Every row gives one point. The last column is the point's height on a tilted bowl or saddle (a function of degree 2), plus a little noise. Count its main directions that bend up, bend down and stay straight.

Points (10 x 3):
[[-41 -16 -59]
 [-15 -18 -26]
 [-67 -34 -98]
 [ 12  11  -5]
 [-20  13 -31]
 [ 64  55   4]
 [ 68 -47   1]
 [ 31 -33  -3]
 [ 42 -60 -12]
 [-21  48 -40]]
Directions: 0 up, 2 down, 0 straight

Points, 18 rows:
[[-13  26 -73  29]
 [ 71  60   7 -42]
 [-18   5  23 -30]
 [-18  28 -63  23]
 [-65  -8  20  41]
 [-48 -38 -11  -4]
 [-42 -11 -47  29]
 [  7  38  32 -31]
 [ -8  12 -11 -33]
 [ 26  63 106  35]
 [ -9   2 109 -20]
 [-24  37  52  14]
 [ -8  32 -11 -13]
 [ -9 -29   8 -70]
 [-17  89 -39  50]
 [ 69  22  18 -81]
 [ -7  -3 -42 -20]
 [ 12   0  24 -70]]
Directions: 2 up, 0 down, 1 straight

Points, 25 rows:
[[  10  -69   64  -36  -29]
 [   6   40    5    8    1]
 [ -13    4   62  -31  -12]
 [  47  -40  -63    9   27]
 [  20  -30   46  -49  -24]
 [ -76  -83 -107   44   71]
 [  43  -27    0   12   -7]
 [ -22   16  -33  -16  -11]
 [ 105  -20  -12   23   32]
 [ -40  -71   61   64   54]
 [ -28   53  -30   -5   -7]
 [  43   34    1    9    5]
 [ -32   -8   92  -28    3]
 [ -63   -8   11   19   33]
 [   2  -17    5   50   21]
 [ -47  -21   84  -46   20]
 [   9  -46  -28   18   10]
 [  12   41   13   -8   -6]
 [  -8  -51    6  -33   -6]
 [ -36   12  -14  -34   -8]
 [ -56   43  -21    9    8]
 [  34   15  -39  111  121]
 [   9   19    6   49   24]
 [ -35   -4   -9   -9   -2]
 [  -1  -36  -35  -20   -4]]
Directions: 3 up, 1 down, 0 straight

Points (41 x 7):
[[  -7   50  -21   16  -11   18   14]
 [  16    2  -17   46  -63  -30   -9]
 [ -18  -40   54   -7   61  -33   27]
 [  79    1  107   46   53   32  121]
 [ -27   12   39  -51   56   18   -6]
 [  53  -35  -52   46  -21   46   19]
 [ -52   43  -15  109  -56   42  -12]
 [   9  113   26   72  -17   24   79]
 [   1   26   37  -81   61  -34    1]
 [  -1   -7   51  -86   29   48    2]
 [  54  -49    0   28   -6  -72  -40]
 [  -4   49   45    9    1   75    3]
 [ -25   16  -13   -9  -24   47    3]
 [ -28   21   68   27    0  -41    4]
 [ -23   40   31  -62   32  -38   -3]
 [  -1  -34   37   71    8    4  -11]
 [ -51   20   77  -13   35  -15    1]
 [ -24  -40    3  -12   37   51   -3]
 [  16   30  -26    5   -1   -2    7]
 [  15   53  -23  -59   17   14   -4]
 [ -22  -62  -16   11  -67   15    0]
 [  90   -1    0  -14   31  -26    2]
 [ -56  -42  -70    0  -17   24    2]
 [   0   45  -96   31  -34   36   43]
 [  18  -57   63    3  -22   23   22]
 [  81  -43  -50   27   43  -10  -28]
 [  11    3   -9    6  -58 -112  -50]
 [  46   49  -35  -32   38  -10   -9]
 [ -30   61  -84    5   20 -108   -6]
 [   4   48  -28  -44   13   14   -1]
 [ -54  -34  -19   51  -32   29  -35]
 [ -18  -29  -54  -34   22    1   -1]
 [ -72  -35   -3   10  -17  -15  -23]
 [ -19    7  -19    8   14   59   -9]
 [ -21  -11   52   -7   16   12    1]
 [ -10   49  -21   27   48   39  -10]
 [  -1  -45  -11  -12    7  -53  -14]
 [  47    8  -21  -58   10  -29  -13]
 [  45  -28   45   17   28   65   48]
 [ -41    8    1  -57   19   34  -12]
 [  22  -50  -49  -42   -6  -54  -18]]
Directions: 3 up, 3 down, 0 straight

Points, 67 rows:
[[ -54  -35   28  -37    7   30  105   54   14]
 [ -51   14   14    7   -5   19   15  -10  -14]
 [  53  -12  -45  -24  -17  -25   30   -2    3]
 [   3   43  -59   23   11   -6  -15   18  -17]
 [ -49  -29    1   27  -13   27  -30    3   -5]
 [ -22   -6   67  -67  -15   16   14   16  -35]
 [  42  -22  -35   43  -35  -17   18    8   -2]
 [ -40   -9   -6   44   48   41   19  -22  -11]
 [ -23   29   27  -42   52   19    0  -15  -21]
 [  -9  -36  -20  -13    7   98   32   11  -25]
 [ -17  -33  -44   89  -22   48   57  -21  -26]
 [  54   25   -9  -12    5  -30   54   21   -8]
 [  29  -46  -32   51   75  -21    1   -2  -17]
 [  18   19   44  -14   -9   28   40   18   -8]
 [ -23  -47  -30   32   23   19   43   42    5]
 [  95   26   -8   14    0   43  -28  -21  -11]
 [   4   17   31    8  -39  -39  -30   38  -13]
 [ -14   11   29   -7  -21   45   51    6  -14]
 [ -26  -47  -58  -34   38  -34   54   12  -12]
 [ -41    2   52   13  -18   29   -1  -14  -11]
 [ -39   28   -7  -13   34   11  -58  -26  -26]
 [ -52  -10    3    5  -10    3   17   23   -4]
 [ -93   63  -53  -22  -83   86  -63  -17 -121]
 [ -12   25  -12  -18  -24   36  -38  -22  -16]
 [   4  -50  -37  -29  -28   -9   -4  -26   -4]
 [ -61  -44   22   32  -30   10  -68   20   -4]
 [   4  -27  -27    2   43   11   19   -7   -5]
 [  72  -15  -23   -3   -1   33   41  -10  -11]
 [  77   -5  -43    3   11  -25   -1  -62   -1]
 [  17   31  -62    5  -21   49    8   -2  -14]
 [ -54   -1  -23  109   39  -54   -4    3   -2]
 [ -63  -34  -32   60  -10    0  -65   12  -12]
 [ -18  -48   35  -56   17   -3   13   43  -12]
 [  -8   42   23   27   10   12  -27   47    3]
 [ -26   12  -13  -10  -17   22   40   16   -8]
 [  -2   11   38  -11  -31   33   61  -20  -31]
 [  36  -16    1  -23   38  -11   -9  121    3]
 [   1   42  -26   36   64   11   15  -17  -22]
 [ -43   16  -87   11  -33  -65  -17   26  -57]
 [  17   50   37  -42   37   -7  -24   14  -16]
 [ -57  -12  -16  -12  -41   -2   18   94   -8]
 [ -82   12   36  -54   33    3  -17   -3  -41]
 [ -20   14  -55    2  -18   18   19    0  -16]
 [ -31  -35  -10  -50  -44    7    6   -3  -26]
 [  11   25  -52   16   53   25   32   12   -9]
 [  84   19   30   53  -13  -43  -58    2   -7]
 [  29  -43  -12  -22   40   -7  -17   77    2]
 [  49  -22  -14  -17  -10    7   16   59    9]
 [   8  -64    3  -76   18   16   -8  -26  -23]
 [ -56   38   34  -19  -15   34  -33   46  -15]
 [  53   71  -31    3   -7  -37   -7   31  -22]
 [  22  -18    7   50   24  -11  101  -30  -13]
 [ -40   25   29  -16    6  -31   20   44   -4]
 [ -18   24   21   25   -7   11   31   -5   -3]
 [ -37  -24  -27   25   21   59  -67  -51  -27]
 [  37   12   -9   51  -43   44  -33   29   -3]
 [  24   26    6   41  -35  -35   59    9  -15]
 [ -21   40   12   53   12    9   20   55   17]
 [  51   13  -12    8   29   30   -3   54    4]
 [ -26   17  -12    0  -54   -3   -7   77  -14]
 [ -28   20   -1  -16  -14   34 -105  -20  -15]
 [  10    7   32   20   46  -34  -12  -10   -4]
 [ -30   18  -56   23  -61  -13   90   26  -41]
 [ -11   68   12  -84   19   27  -54  -36  -43]
 [  -5   15   27  -31   64  -51   41   23   -7]
 [  43   19  -17    3   12   61  -15    0   -8]
 [ -47   29   26  -29  -20  -23   68   16  -24]]
Directions: 2 up, 6 down, 0 straight

Points, 75 rows:
[[  50  -20   16   -1  -27   -1  -52   39   42]
 [  11  -30   86  -49  -45   23   19  -18   27]
 [ -53    6  -62  -66   14   36  -31  -41    8]
 [  41   30    3   -5   10   17    8  -11   14]
 [ -29   37   27  -12  -38    7   32  -97   42]
 [ -31   22   25   -4   36  -27  -99  -23  -56]
 [ -10   51   74  -42   74   30   15  -12   35]
 [ -14  -15  -35   -1  -42   33   35   63   24]
 [  17   -2  -39  -36  109    1  -34   20  -34]
 [ -17  -39   50  -42  -31   -3   16   18   23]
 [ -17  -12    8  -17   10  -41  -24   15   -1]
 [   3  -37   43  -33  -15  -11    5   -8   28]
 [ -32  -13  -44   21  -24  -16   21  -51   11]
 [  47   -1   14   17   14   18   16   -8   20]
 [ -34    9   38  -21   19   44   17  -48    1]
 [  33   17   28   49   71   11  -72  -34  -34]
 [  10  -72  -39   -5   50  -28  -48  -13    6]
 [ -81   14  -24  -37   23  -29   41   42   46]
 [ -40    2   -2    9   32   49   14    5    2]
 [  -1    0   64    1    5   51   10  -48    0]
 [ -21  -19    5  -46  -19   13   -8   58   20]
 [ -51   21  -20   -2  -60  -30  -20    7    0]
 [  73   -5   14   72  -14   35    2   12   61]
 [   1   19   24   11    1  -37   44  -48   40]
 [  27   66    2  -11  -31  -72   60  -29   80]
 [ -14  -31   -7   49  -28   56    8   24   10]
 [  45  -39  -44   13   -7    0   16  -30   33]
 [  15  -27   41  -14    4  -20   78   29   74]
 [ -38  -29  -54   37   60  -12   34  -68   28]
 [  72  -30  -29  -15   53   12   -8   14   45]
 [ -24  -33   11  -15   36  -40  -14    5    1]
 [   7  -28   40   38    9   76  -20  -17   -1]
 [ -13    4  -47  -30  -54    4  -33   26   14]
 [  16  -71  -37   -3    5    7   29    5   55]
 [  -2  -10  -38   20   37   -9   23  -11    7]
 [  60   -3  -26   14  -36   16  -28   45   45]
 [  -6   62    2  -31  -25  -31  -12  -42   34]
 [  36  -34  -28   33    6  -53  -42    3   24]
 [  30    8   -8  -28  -21   28  -36   31   21]
 [ -79   45  -42   23    4  -16   39   -6   22]
 [ -31   65   53   15   20    0    3    6   35]
 [   1   22   49   60   17   10   35    6   50]
 [  -3  -14   53   18   48  -19   43   24   60]
 [ -29  -46    2   39  -11  -14  -27  -44   10]
 [ -44  -31   35   21   38   -3   16    5   13]
 [ -55  -43    3  -20   37    4  -28  -60  -11]
 [ -29   49   -2   -7    1   67   89   -1   63]
 [  12   48   -5  -55    0  -22  -20   21   40]
 [ -30   62  -53  -78  -25 -121   20  -31  115]
 [  31  -63  -38  -12   36   26   54  -37   63]
 [  16   55  -14  -20  -19    1   -6   27   28]
 [ -97    2   -8   27  -81   10   38  -16   13]
 [  27  -21   -9   -8   41   -1   21   83   76]
 [ -16  -42  -59  -10  -51   51   47   36   37]
 [  68   48   52   -4   28   32    0    7   54]
 [ -28  -48    7   46  -28  -13   10  -29   25]
 [ -34   32   28  -55    9   27   -3  -15   14]
 [  16   52  -30   42   12  -17  -18   34   11]
 [ -42  -31  -27   31  -12    1    9  -20    1]
 [ -50   10   17   -3   30   -5  -60   15  -48]
 [ -24   10   17  -29   79   18   13    4    2]
 [ -52   11  -26   45  -40  -41   15  -23    6]
 [  50  -26  -15  -19  -14  -41  -74   14   48]
 [  15  -51  -11  -28   36   25  -25   27   17]
 [  77   -9   43    0  -34    3   16   24   62]
 [   2   31   13   49  -24  -18    9   19   20]
 [  12    5   -8   -7    6  -37   23   50   40]
 [  10    9  -19   -2  -35   -3  -15  -27   -2]
 [  -9  -32   32   35    7  -32    0  -40   31]
 [   9  -32   33   38  -17  -17   61   17   55]
 [ -15   -4   41    9   -5  -22  -13  -87   31]
 [ -44   39   17  -60   13  -79  -49  -52   44]
 [  43  -66   49  -16   32   36   10   75   81]
 [  77  -30   42   55   24   15    9   54  108]
 [ -15   -9   35    8   -7   53  -10   29   -5]]
Directions: 5 up, 1 down, 2 straight
